Rows are points. To make a cloud, some directions were put in groups of two or more. Within a group, all points are equally far from the middle, so they leave a hole (a ring in 2 directions, a hollow ball in 3). The other directions are filled evenly. Then the cloud was stretched, turned, moved and blurred a little. How many holes are there, and how many directions does each take, smallest first?
(in the rows, 128 means zero)

Cloud (13 x 2)
[[108  91]
 [201 123]
 [162 160]
 [199 118]
 [142 167]
 [159 162]
 [134  80]
 [164 163]
 [ 90 106]
 [170  85]
 [184 151]
 [122  84]
 [ 92 148]]
Holes: 1 (2)

Cloud (21 x 3)
[[165  97 168]
 [167 142  62]
 [129 106  62]
 [113  66 122]
 [116  67 101]
 [115 155 109]
 [119 179 130]
 [159 141 189]
 [124 161 106]
 [128  49  92]
 [125  53  97]
 [156 176 140]
 [186 142  82]
 [156 138  61]
 [133 112  60]
 [165 133 178]
 [124  92  66]
 [174 155 138]
 [105  79 174]
 [120 144  95]
 [100 127 112]]
Holes: 1 (2)

Cloud (50 x 6)
[[123 157 186 195  97  92]
 [ 97 149 103 209 164 118]
 [135 100 107 183 167 161]
 [141 110 112 195 177 137]
 [140  76 147  82 132  85]
 [199 135 119 123 114 150]
 [123 170 145  69  73 116]
 [100  74  97 126 189  92]
 [ 95 121  86  86 131 165]
 [ 55 132 143 141 151 146]
 [ 53 140 166 135 137 136]
 [124  87  60 163 156  87]
 [130 125 136 127  36 143]
 [106 109  98 198 179 130]
 [ 66 117 117 125 116  83]
 [182 152 144 123  54 118]
 [156 127 180  91 140 160]
 [ 94 148 120 115 188 153]
 [111 121  66  68 145 129]
 [138 162  89 104 168 157]
 [161 143 176 155 163 112]
 [137  79 155 135  80  87]
 [134 131  63 182 167  75]
 [124  80 191 116 138 158]
 [189 142 139 119  83  87]
 [127 190 120 116  89  77]
 [ 96 120 184 182  91  99]
 [110 117 217 114 132 107]
 [137 157  99 182 178 146]
 [150 115 167  91 134  71]
 [ 87 179 201 122 121 133]
 [ 91 194 140 158 151  76]
 [100 169 173 203 101 116]
 [152 175 199 157  95 144]
 [ 96 115  78 110  97 152]
 [156 104 170 146  71 172]
 [ 91 116 213 123  96 154]
 [ 96 157 107  86 141 163]
 [168 145  44 132 139 115]
 [136 167 134 157  70  72]
 [160  89  47 138 127 123]
 [204 132 113 114 104 132]
 [114 171  98 174 191  82]
 [141 140 178 162  61 166]
 [115 117  70 146 122 172]
 [132  96 145 120  49 104]
 [122 132 131 131  42 148]
 [157 168 161 146  53 154]
 [111 159 168 195  94  81]
 [ 61 119 114 126 149  84]]
Holes: 3 (2, 2, 2)

Cloud (87 x 8)
[[115 136 202  79 146 187 161  82]
 [ 77 140 179  67 129 106 119  93]
 [144 162 179 113 166 157  98  92]
 [156  56 117  69 129 174 175 125]
 [178 104 136  97 125 183 195  89]
 [190 111 160 164  80 152  91 125]
 [199 130 116  77 196 154 130 113]
 [ 89 107 149  70 104 118 187 156]
 [139 117 206 139 122 123 160  60]
 [124 124 177 100  86  74  76 135]
 [167 156 110  51 102 122  90  99]
 [ 67  84 135 105 119 167 101 175]
 [161 152 110 171 133 126 158 130]
 [169 105 152  71 113 190 162 148]
 [ 62 112 104 150 120 152 100 159]
 [136  54 182 124 100 182 125 142]
 [160 121 179 105 146 109 199  59]
 [139 145 111  91 107 172  55 145]
 [112 115  93  86 195 153  73 111]
 [144 167 106 108 123 187 117 160]
 [187 122 132  63 172 166 101 107]
 [157 182  95 141 141 150 114 109]
 [169 119 156 125 148 142 149  42]
 [ 79 108 183 150 165 143  98 131]
 [100 107 104 161 159 176 172 164]
 [175 174 171  86 125 173  97 117]
 [169  90 133 106 152 152 197  65]
 [154 143 114  30 131  94 109  85]
 [ 78 123 108 114 136 106  54 133]
 [ 65 121 111  53 178 144 113 173]
 [141 114 101 170 138 160 159 169]
 [128 144 176  51 112 202 100 110]
 [108 121 217 102 110 148 169 126]
 [ 74 113 179  66 159 175 123 126]
 [141 111  47  97 141 113  77 155]
 [120  76  93 117  73 177 115 115]
 [109 129 124  55 140  68 157  88]
 [ 61  90 147 120 184 167 104 146]
 [183 153 122 118  95 151  57 116]
 [137 109 200 109  96 127 111 149]
 [150 141 150 113 111  67 168 103]
 [101  90  96 117 124 123 108  83]
 [106 135  91  95 201  81 121  94]
 [114  17 139 103  89 174  98 149]
 [160  73  80  70 173 119 161 106]
 [117 151 156 176 159 124  99  88]
 [125 156 134 141 108 172 131 122]
 [134 123 109 199 133  87 144 135]
 [155 156 136  97  67 162 129 121]
 [162  82  67 129 116 139 134  94]
 [217 114 137  85 102 150 140  70]
 [ 63 137 150 119 158 106 151 124]
 [ 97 121 184 121 103 109  96 160]
 [ 68 121 163  83 117  94 113 161]
 [ 80 129 117  82 186 178 113 124]
 [126  54 129  83  72  93  85 144]
 [197  95 113  88  82 118 125 113]
 [138 116 110 103 211 155 200  72]
 [162 104 182  84 173 109 140 102]
 [ 68 125 134 121 101 138  83 144]
 [144  98  60  95 191 179 128 101]
 [115  96  73 100 182 192 168 119]
 [102 118  79 127 122  96 117 116]
 [ 72  95 170 109 129 190 124 128]
 [116  70 212  35 145 174 137 100]
 [ 49  78 155 153 162 122 135 125]
 [182 104  90 129 165 206 130  99]
 [ 98 133  81  70 183  68 112 131]
 [161 163 173 128  86 125  64 101]
 [ 81 119  91  95 139 149 134 194]
 [163 137 104  47  85 101 160 122]
 [112 133 118 135 155  48 144 125]
 [101 143 142 127 194 126 215 117]
 [ 64  64 156  71 168 125 169 134]
 [175  94 171 108 130 110 193  90]
 [ 56 119 140 140 142 127 130 127]
 [116  80 196  58 160  84 148  88]
 [148  59  81 144 167 136 168  92]
 [116 126 154 151 184 159  65 101]
 [ 91 163  90 112 165  83  96 131]
 [134 112 157 108 164 200 128  72]
 [133  45 190 129  81 121 142 131]
 [114 141  61 125 153  96  72 125]
 [ 72 137 124 141 149 168 100 172]
 [156  98 208  83 142 179 181  62]
 [101  45 106 141 137 111 141  80]
 [113  93 181 114 151  82 141 136]]
Holes: 1 (6)
